Each row of a before or after table is a point. The points were changed in one or more steps. Then noise was added and the rows were shuffled. The steps act on columns, c1 being the first. Name the steps. A step turns or swaps two columns, mirrors them in a line or flattens them onto one, adds a multiple of one to another, or multiplies or shifts one. Angles are multiples of 10 degrees, from the lower column toward the higher: turns from -170 to 170, lines from 10 to 170 but not 90. Use the fewest steps. Two steps may share a column if one is a turn and the other turns, adds or multiplies; they go together, in the order done. Otherwise the lowest column goes first.
In the rows, zero is written as 128.

Before (10 x 2)
[[129  82]
 [ 76 176]
 [158 182]
 [145  68]
 [136  67]
 [147 153]
 [113  81]
 [ 89  93]
 [161  67]
 [130  99]]
After (10 x 2)
[[141 197]
 [145 154]
 [ 96 118]
 [168 152]
 [163 182]
 [ 71 104]
 [140  52]
 [156 184]
 [156 164]
 [179 133]]
Steps: turn c1 and c2 by 140 degrees

Before (8 x 4)
[[136 128 138 118]
 [131 130 142 117]
 [150 167 152 159]
 [133 179 127 161]
 [141 122 101 131]
 [ 92 127 100 167]
 [114 133 114 152]
 [102 125 124 117]]
After (8 x 4)
[[125 131 125 248]
 [137  96 170 175]
 [129 132  93 228]
 [134 137 118 120]
 [152 137 146 110]
 [100 123 143 119]
 [133 116 145 163]
 [125 136 116 113]]
Steps: turn c1 and c3 by -140 degrees; turn c2 and c4 by 50 degrees; multiply c4 by 2

Before (10 x 9)
[[133 163 155 192 141 146 103  87 153]
 [ 92 157 149  91 130 182 102 145 179]
 [ 80 184 171 155 147 182 147 167 195]
 [ 75  87 181 200 169 146  90  81 127]
 [130  97  63 109 153 120 201 158 162]
 [142  84 129 117 114 102 191 172 187]
 [ 87 140 146 126 113 140 167 101 144]
 [ 77 153 127  89 147  90 137 151 171]
 [128  90  54 142  84  90 184 181 132]
 [156 110 108 137 130 102 174 159  78]]
After (10 x 9)
[[ 93 173 150 165 102 182 144 147 119]
 [134 167 155  56  99 145 118 105  93]
 [ 75  93 179  46  79 146  65 103  68]
 [ 76 142 125 170 128  92  74 141 113]
 [131  94  64 163 188 120   7 125 102]
 [126  80  52 160 194  90 183  83  72]
 [140  77 129 168 193 102 108 108 125]
 [155 103 110 145 172 103  84 101  17]
 [ 87 142 148 109 170 138 129 144  84]
 [ 80 201 172 140 140 183  69  81 133]]
Steps: add 0.3 times c6 to c2; turn c4 and c8 by -130 degrees; turn c5 and c7 by -110 degrees; multiply c7 by 2.5; shift c9 by -60

Before (14 x 12)
[[134 156 106 104 132 126 124  89 130 134 117 149]
 [121 145 124 105 161 118  87 112 146 147  98 155]
 [122 126 137  89 112 126  92 104 132 159 111 173]
 [171 112 148 150 106 174 130 172 170  99 111 104]
 [136 157 110 137 139  90 161 159 119 161 143 116]
 [ 93 132 137  75 127 161  84 115 131 113 102 152]
 [128  97 125 118 159 113 171 133 107 146 133 151]
 [146 133  93 140 164 143 161 137  97 173 128 120]
 [151 100 176 134 121 150 131 134 154 104 119  88]
 [113 121 101 117 144 107 116 115 140 141 150 157]
 [131 122 126 143 117 138  96 125 118 120 104 123]
 [146 164 136 148 146 131 122 134 120 138 146 147]
 [155 137 114 110 147  94 127 139 112 127 130 149]
 [117 117 160 133 109 154 119 127 158  96  81 143]]
After (14 x 12)
[[147 113  39 118 165 130 160 140 102 171 127 143]
 [123 153 118 141 159 112  87 118 131 147  69  94]
 [115 129  62 130 145 114 113 107 142 139 170  99]
 [170 141 178 116 105 171 129 175 172  99  94 160]
 [132 118 127 113 115 126  96 138 127 123  79 136]
 [152 121 249 135 119 131 128 150 170 104 110 166]
 [133 152  73 143 131  86 126 127 108 132 106  97]
 [ 91 133 150 169 128 111  85 162 127 110  74  89]
 [123 131 150 152 111 105  88 126 133 160  95  72]
 [136 147  82 124 137 157 161  91 104 160 159 143]
 [127  88 120 128 158 134 171 113 130 145 139 104]
 [148 150 148 103 148 136 122 131 101 139 163 116]
 [116 141 208 117 107 128 119 152 158  96  35 115]
 [153 125  93 139 146 137 126  96 109 129 131 105]]
Steps: turn c2 and c9 by -40 degrees; multiply c3 by 2.5; turn c4 and c12 by 160 degrees; swap c6 and c8; multiply c11 by 2

Before (12 x 18)
[[151 131 116 161 116 101  94 115 110 115 151 130 168 104 108 108 105 119]
 [149 115 101 130 143 130 148 103 200 157 105 119 150 149 129  82 145 124]
 [110  83 186 110 203 149 150 161 116 120 110 120 170 109 100  79 141 145]
 [146 139 100 153 100 119 117 125 112 163 118 145 146 195 122 117 158 132]
 [137 165 103 131 153 141 124 121 111 146  97 182 139 106 101 109 126 117]
 [ 86 139 141  95 107  99 106 154 107 139 115 132 122 112 138 115 155 145]
 [125 126 109 158 103 111  99 121 167  95 119 154 160 112 149  79 156 132]
 [145 111  99 158 136 135 121 140 107 118 121 107 122 105 107 109 163  35]
 [ 94 117 113 165 105 100 113 174 107 156 129 130 170 114 117 107 107  88]
 [140 164 206 142 105 132 153 111 137 101 130 118 170 141  98 100 132  75]
 [116 138 121 120 148 142 151 125 108 134 114 112 173 190 131 119  72 130]
 [143 152 156 129 119 181 138 116 176 149 126 110  90 116  91 109 163 146]]
After (12 x 18)
[[128 165  75 141 159 131 175 104 113  99 132 111 130 140  97 110 187  59]
 [136 114 132 130 128 130 182  81 159 156 104 106  80 149 128  79  99 122]
 [176 164 146 129 109 141 131 123 120 146  97 156 147 105 101 101 110 112]
 [109 139 177 120 113 142 169 208  97 134 113 128 151 190 129 113 158 131]
 [146 125 119 158 169 112 163  80 176  95 119 147 135 111 150  90  95 131]
 [142 132 152 162 147 102 144 148 143 115 150 112 179 104 107 113 134 116]
 [123 110 118 157 126 134 114  88 119 118 120 101 145 106 107 108  84   8]
 [124 150  82 129 144 181 118  65 152 148 125 103  72 116  89 112 128 152]
 [103 137  98  95 151 101 107 112 133 140 115 161 150 113 140 123 121 150]
 [155 139 123 152 159 119 134  78 126 164 118 124 154 194 122 127  89 135]
 [110  81  82 111  73 150 166 142 102 120 112 136 144 108 100  56 166 150]
 [107 117 154 164 157  99 152 205 126 157 131 154 172 113 119 116 132  75]]
Steps: turn c1 and c12 by -50 degrees; add -1.5 times c17 to c8; turn c3 and c17 by 130 degrees; mirror c5 and c16 in the line at 100 degrees; turn c7 and c9 by -50 degrees; turn c7 and c13 by -60 degrees; multiply c18 by 1.3

Before (14 x 24)
[[118 171 169 108 107  67 138  96 140  71 138 125 129 106 134 189 125 201
   91 134 189 124 153 207]
 [149 125  78  31  81  84  86 109 117 188  32 143 109 123 178 123 163 137
  131 140  97  94 114 113]
 [122  69 129  55  68  74 105 176 136 186 125 119 132 147 126 168 149 122
  130 156 138  58 133  74]
 [121 141 199 173 156 102 202 134 183 124 112 148 101 147 153 137 165 211
  148  56 120 179 172 119]
 [161  75 131  86 120 147 103 149 199 178  92 144 131 160 134 139 133  96
  140 180 140 116  91 130]
 [ 47 159 130 127  65  91 210 137 155 132 173 160 157  41 120 167 115 148
  128 177 186 146 159 155]
 [ 83 133 142 148 124 106 146 172 128  96 131 118 170  69 172 157 183 149
  140 184 171  93 154 189]
 [149 153 105  78 119 142 157 165 134 135 106 132 142 162 172  70 129 112
  125 159 180  78 167  84]
 [ 99 222 166 193 211  76 122 150 178 136 127 179  97 147  97  97 147 170
  151  46 131 165 197 131]
 [154 100  80  41  77 155 119  83 130 197 140 138 149 162 148 152 197 106
  149 111 120  45 113 118]
 [ 98 218 136 166 133 129 127 175 171  51 151 154  93 125 134 132 153 187
  117 101 103 196 216 124]
 [120  74 120   7 122 164 122 121 131 184  95 117 116 103 112 127 127 130
  160 122 108  59 159 109]
 [106 149 159  68 101  45 170 101 101  65 204 172 195  70 152 150 123 169
  172 148 111 139 166 179]
 [119 111 147 132 135  72 182 143 192  89 158 157 116 123  87  78 198 163
  138  39 149 185 204 184]]
After (14 x 24)
[[103 223 169 192  46 186 123 154 163 137 128 181 142 147 147  98 146 168
   94  46 139 107  58 134]
 [ 83 136 142 147 103 138 147 173 124  94 128 117 146  67  82 159 183 147
  170 185 108 109 138 182]
 [156  99  78  44 151  97 121  83 128 198 138 140 156 164 115 154 195 108
  146 115 102 176 175 136]
 [118 108 147 134  49 195 182 138 172  89 158 155 136 121 157  74 198 161
  112  36 144  82 135 172]
 [123  70 129  55 135 185 103 177 132 187 121 116 130 148 122 168 147 121
  132 155 104 149 189  91]
 [148 156 103  80  92 108 159 165 131 135 109 132 126 156  87  70 130 116
  142 161  99 110 145  87]
 [ 98 214 138 166  41 127 125 175 162  49 149 155 113 125 122 131 155 188
   98 100 155 119 140  98]
 [118 140 202 171  79 151 202 133 167 128 109 149 143 148  97 135 164 213
   98  55 150 112 107 118]
 [120  72 118   7 100  90 126 121 127 185  94 118 154 107 153 128 129 129
  107 120 109 178 136 120]
 [150 125  76  32 152 164  86 104 119 188  31 141 128 124  71 121 161 141
  111 139 121 173 171 131]
 [120 172 169 107 110 187 134  99 138  68 137 125  90 103 113 187 128 202
  133 135 116  73 154 189]
 [160  72 131  86 162 104 104 147 178 175  91 146 144 161 126 138 132  97
  130 184 118 120 130 139]
 [106 151 157  69  90 207 169  97 108  67 206 169 181  72  90 153 127 171
  187 151 141 139 161 158]
 [ 43 159 126 128 107 168 208 137 148 131 172 158 136  40 131 167 117 145
  154 176 120  65 192 155]]
Steps: mirror c5 and c23 in the line at 130 degrees; turn c6 and c15 by 170 degrees; multiply c9 by 0.7; add 0.3 times c10 to c24; mirror c13 and c19 in the line at 40 degrees; turn c21 and c22 by -120 degrees; multiply c21 by 0.4

Before (12 x 64)
[[139 138  99 152 124 158 201 114  69 150 217 106  44 108 179 140 171  80
  188  83 191 147 112 169  57 107  86  74 135 177 147 156 154  88 129 167
  184 148 144 149 112 151 142  79 100 135 115 141 134  86 140  82 165  77
  140  97 135 123 156 181 106  83 112  94]
 [104 170  84 128 128 142 151  98  56 135 178 106 152 125 132 135 141  99
  163  93 139 166 100 127  77  72 106  76 185 197 131 153 117  95 145 146
  147 158 119 162 100 139 112 111 118 126 167 199 203  75 180  65 191 104
  137 195 141 143 123 132  91 118 107 154]
 [ 94 168  81  92 165 154 165 144  81 152 168 134 100 151 182 159 180  71
  184  78 175 168 116 143  24 116  59  72 179 151 114 185 139  91 164 123
  181  81 135 115  93 129 143 107 119 122 119 129 133  72 157  99 125 134
  146  89 153 125 163 122  87 120 121 112]
 [129 111  42 197 147 156 198 150  72 142 100  95  81  71 153 107 156 153
  171 153 146  88 144 173  92 149  71  90  93 112 151  93 147 136 115 130
  160  48 153 135 140 103 160 139 188 152 112 165 168 145  84 154 124 117
  123 130 161  83 104 209  80 153 146 114]
 [ 62 160  97 127 101  96 104  70 128 160 185 182 148 145 111 144 145 113
  164 141 126 186 111 126 105 123  98 138 137 176 129 147  92 150 127 145
  137 168  94 121 125 164 179 114  89  98 180 183 160  72 146  94 166  80
  104 135 114 164 113 103 108 173  84 157]
 [ 86 109  84  97 131  82  96 160 109 145 192 107 142 118 111 130 132 116
  155 124 129 166 100 140  69 104 131 129 134 189 120 141 137 106 105 157
  209 178  62 142  69 135 149  95 108  78 181 199 188  99 179  79 131  91
  113 155 142 114 150 105 113 150  57 162]
 [152 117  65 152  85  75 119 204 168  78 135 144  98 120 115 190 125 161
   56 148 222 137 177 113 159 161 123  17 100 104  66 107 113 161 179  60
  102 105 204  77 172 116 202 134 162 102 156  82 120 147  87 170  79 177
   98  86  82 111 105 163 136  61 135 171]
 [162 114  89 227 146 120 133 159 155  77 104 119 124 128 164 151 168 154
   96 101 168 116 180 137 114 152 100  56  78 137 167  89 101 140 175 108
  100 106 170  79 169 105 160 168 176 139 108  46 113 156 103 164  91 155
  104  59 110  66  98 143 125  44 155 172]
 [ 98  98 105 131  49  47  88 163 116  87 148 194 152 184 104 137  62  86
  139 148 102 172 118  71 129 107 187 103  92 218  62 139 119 175 184  68
  114 144  86 114 176 134 155 113 111  74 201 157 127  93 140 104  97  78
  122 144 114 132 161 127 146 124  80 195]
 [191  99  98 204 126 154 165 152 163  99  78  89  96 110 163 182 161 161
   77 102 166  97 189 169 124 163  98  30 131 111 114 111 106 137 167 151
  115  89 171  91 205 101 216 165 157 129  65 113 150 131  90 174  68 192
  129  39 112 101 146 214  88  97 153 174]
 [ 63 139 131 176  51  66 109 180 156  94 147 178 187 169  97 170  61 145
  115 185 148 155 110  92 130  88 176  35 150 156  74 141 124 182 177 107
  123 185  80 109 132 110 163 137 115 100 165 120 125 113 132 126 100  82
   93 121  98 126 129  93 179 143  65 159]
 [110 159  92 113 147 131 182 128  76 195 222 109 137 115 178 110 112 122
  161 117 178 191 118 160  57  76  92 117 159 232 160 153 124 127 121 157
  151 148 134 123 123 147 119 100 115 156 159 132 200  79 140  84 144 117
  144 107 148 132 164 134  75 168 106 148]]
After (12 x 64)
[[190  97  97  67 125 157 164 151 162  97  77 191  96 109 162 183 159 161
  113 103 164  97 189 170 127 164  99  30 132 109 179 108 106 133 169 151
  114  90 223  93 204 101 216 163  74 130  64 113 150 132 134 175  65 192
  128  39 114 100 146 215  95  97 153 175]
 [ 64 139 133  77  51  65 110 180 155  90 149 100 186 171  99 170  61 143
   85 110 149 153 110  92 129  90 175  34 149 156 128 142 123 181 176 106
  123 185  86 110 133 110 164 137 124 101 164 122 126 111 118 124 103  85
   94 120  98 126 132  93 178 143  68 158]
 [ 98 100 105 121  48  47  89 164 117  87 149  69 152 183 105 136  61  86
   95  79 102 173 118  69 129 106 187 102  91 217 128 137 121 176 184  69
  113 145  70 114 175 134 154 112 145  76 199 156 127  93 124 103  94  77
  120 143 118 132 161 125 144 126  82 195]
 [ 85 109  84 149 130  82  95 158 107 146 190 128 144 117 108 130 133 117
  163 121 129 167  99 140  69 103 129 128 132 188 175 140 137 107 105 156
  211 177  31 142  70 137 147  96 159  79 179 197 186 102 133  76 133  91
  117 156 142 111 150 106 103 152  56 161]
 [140 136 100  98 125 161 200 114  68 151 219 109  44 108 178 141 171  79
  188 119 192 147 111 168  56 109  86  73 136 178 156 155 153  90 130 168
  182 146 123 148 113 150 141  79 149 136 117 139 133  87 135  82 168  74
  141  97 136 123 155 183 106  83 110  95]
 [130 109  44  83 146 155 197 151  73 143 103 126  82  72 152 105 158 155
  181 160 145  89 144 172  95 146  72  91  92 112 150  93 146 135 114 128
  161  43 233 133 142 103 161 139  47 153 113 165 168 147 133 153 125 116
  123 132 163  82 106 208  90 151 145 115]
 [ 92 168  81 157 163 156 166 146  81 152 169  88 100 150 182 159 180  74
  170  92 175 170 116 141  24 115  60  72 178 152 189 183 141  90 164 122
  180  82 114 116  92 128 144 106 151 123 119 130 133  72 136 100 125 134
  146  90 154 127 164 124  83 122 123 110]
 [ 62 162  96 115 102  97 101  70 127 159 184  64 148 142 112 144 146 113
  121 133 127 188 110 123 104 122  98 136 138 175  30 148  92 151 125 146
  136 167  55 119 124 164 180 114 166  97 178 181 161  72 132  91 166  80
  104 135 113 163 115 104 105 174  86 156]
 [151 118  65 114  87  73 119 205 168  76 136 163  97 120 119 191 128 163
   63  85 225 137 179 114 159 160 124  16  99 105 191 108 110 160 179  60
  102 105 247  76 173 116 203 133  88 102 155  80 117 146 126 170  80 177
   96  86  82 112 105 163 144  60 136 169]
 [101 171  86 126 129 144 152  97  59 134 177 122 153 125 133 135 141 100
  170 113 140 168 100 129  76  71 106  78 188 197 115 151 118  94 142 149
  146 157 111 161 103 139 113 111 137 126 167 197 204  76 136  66 191 104
  138 195 140 141 123 132  81 118 105 154]
 [164 114  89  53 147 121 132 157 155  76 103 156 123 128 163 150 171 154
  108 149 171 114 177 134 115 155 101  57  79 135 219  89 100 140 175 108
   98 106 248  78 170 104 161 166  49 138 109  46 114 156 128 165  89 157
  103  56 110  64  98 147 130  44 157 173]
 [108 160  91 138 145 131 182 129  77 192 221 122 137 115 180 108 110 124
  166 149 179 190 118 159  56  76  96 115 159 231 153 153 124 126 121 157
  150 147 114 123 121 144 119 102 147 155 161 132 199  80 135  84 143 117
  146 107 147 133 167 133  76 170 105 150]]
Steps: turn c4 and c45 by -160 degrees; add -1 times c45 to c39; turn c20 and c31 by -60 degrees; add 1.5 times c8 to c31; mirror c12 and c19 in the line at 110 degrees; flatten c51 and c61 onto the line at 100 degrees
